Each row is a point. Before rounding, the points of a table are all equally far from one centre. They may lie mostly on one side of it. Write the centre, to within rounding.

Points (9 x 3)
[[ 0.07  0.37  0.20]
 [ 0.23  0.45 -0.20]
 [ 0.01  0.50  0.08]
 [-0.50  0.64 -0.42]
 [ 0.24 -0.09  0.24]
 [ 0.22  0.46 -0.35]
 [-0.87  0.33  0.03]
 [ 0.26  0.31  0.03]
 [-0.51  0.62 -0.05]]
Centre: [-0.31 -0.09 -0.28]

Points (13 x 6)
[[ 0.06 -0.32  0.64  0.33 -0.33  0.15]
 [ 0.59 -0.65  0.35  0.29 -0.25  0.07]
 [-0.04 -0.20  0.78  0.07 -0.34 -0.16]
 [ 0.28 -0.30  0.68  0.24 -0.18  0.06]
 [ 0.32 -0.72  0.57  0.03 -0.45 -0.02]
 [ 0.51 -0.47  0.40  0.36 -0.20  0.18]
 [-0.32 -0.28  0.45  0.35  0.11 -0.42]
 [ 0.62  0.07  0.38  0.42 -0.36 -0.11]
 [ 0.28 -0.01  0.58  0.08 -0.32  0.24]
 [ 0.08 -0.38  0.48  0.22 -0.72  0.24]
 [ 0.32 -0.28  0.71  0.25 -0.40 -0.06]
 [ 0.44 -0.10  0.14  0.43 -0.31  0.38]
 [ 0.15 -0.31  0.44  0.63 -0.30  0.10]]
Centre: [ 0.09 -0.25 -0.06  0.02 -0.31 -0.25]

Points (14 x 9)
[[-0.08  0.00 -0.91  0.39  0.04  0.20  0.60 -0.30 -0.12]
 [ 0.07  0.07 -0.71  0.27  0.13  0.48  0.14 -0.46  0.22]
 [ 0.05  0.14 -0.84  0.29  0.06  0.18  0.41 -0.61 -0.13]
 [-0.23  0.36 -0.48  0.46 -0.09  0.53  0.20  0.07  0.06]
 [-0.14  0.45 -0.64  0.37  0.35  0.21  0.27 -0.06  0.01]
 [ 0.14  0.13 -0.65  0.52 -0.08  0.29  0.57 -0.48 -0.02]
 [-0.25  0.46 -0.75  0.38  0.03  0.38  0.24 -0.23  0.02]
 [-0.27  0.55 -0.45  0.27  0.27  0.19  0.33 -0.13  0.03]
 [-0.15 -0.36 -0.53  0.47  0.12  0.00  0.49 -0.52 -0.06]
 [ 0.31  0.03 -0.82  0.30  0.07  0.09  0.51 -0.38 -0.12]
 [ 0.00  0.27 -0.85  0.57  0.01  0.20  0.47 -0.21 -0.01]
 [ 0.01  0.28 -0.54  0.46 -0.29  0.34  0.51 -0.45 -0.26]
 [-0.07 -0.01 -0.78  0.59 -0.07  0.06  0.60 -0.05 -0.21]
 [ 0.12  0.16 -0.67  0.56  0.06  0.26  0.61 -0.35 -0.06]]
Centre: [-0.06  0.02 -0.41  0.22 -0.04  0.11  0.22 -0.18 -0.08]

Points (16 x 12)
[[ 0.03 -0.42 -0.03 -0.83 -0.10  0.23 -0.82  0.14  0.29 -0.28  0.12 -0.09]
 [ 0.10 -0.57 -0.09 -0.85  0.08 -0.15 -0.72  0.18  0.10 -0.30  0.10 -0.17]
 [ 0.14 -0.38  0.30 -0.67 -0.20 -0.15 -0.57 -0.11  0.19 -0.38  0.35  0.18]
 [ 0.04 -0.41  0.22 -0.79 -0.07  0.24 -0.87  0.11  0.10 -0.28 -0.05 -0.10]
 [ 0.08 -0.31  0.24 -0.85  0.23  0.00 -0.35 -0.03  0.07 -0.61  0.12  0.30]
 [ 0.09 -0.43 -0.41 -0.94 -0.01  0.18 -0.37 -0.09  0.36 -0.16  0.01 -0.45]
 [ 0.02 -0.55 -0.12 -0.87  0.03  0.33 -0.55  0.04  0.02 -0.59 -0.18  0.07]
 [ 0.12 -0.74  0.01 -0.73  0.16  0.12 -0.41 -0.11 -0.20 -0.25  0.34 -0.10]
 [ 0.25 -0.51  0.06 -0.71  0.23 -0.14 -0.59 -0.20  0.26 -0.09  0.31 -0.07]
 [ 0.39 -0.41  0.18 -0.60 -0.25  0.35 -0.78  0.07  0.32  0.06  0.04 -0.06]
 [ 0.12 -0.65  0.35 -0.79  0.13  0.04 -0.45 -0.08  0.19 -0.22  0.41 -0.05]
 [ 0.10 -0.20 -0.10 -0.81  0.29  0.15 -0.60 -0.05  0.36 -0.55  0.07 -0.10]
 [ 0.09 -0.64  0.07 -0.72 -0.04  0.11 -0.63  0.28 -0.20 -0.24  0.29  0.06]
 [-0.30 -0.47  0.18 -0.84  0.04  0.24 -0.45  0.11  0.21 -0.69 -0.28  0.13]
 [ 0.29 -1.00 -0.19 -0.37  0.26 -0.14 -0.37  0.04  0.02  0.07  0.14 -0.15]
 [ 0.14 -0.38  0.51 -0.61 -0.27 -0.10 -0.13  0.52 -0.31 -0.53 -0.13 -0.12]]
Centre: [-0.02 -0.31  0.04 -0.29 -0.03  0.08 -0.08  0.15  0.18 -0.13 -0.12 -0.08]
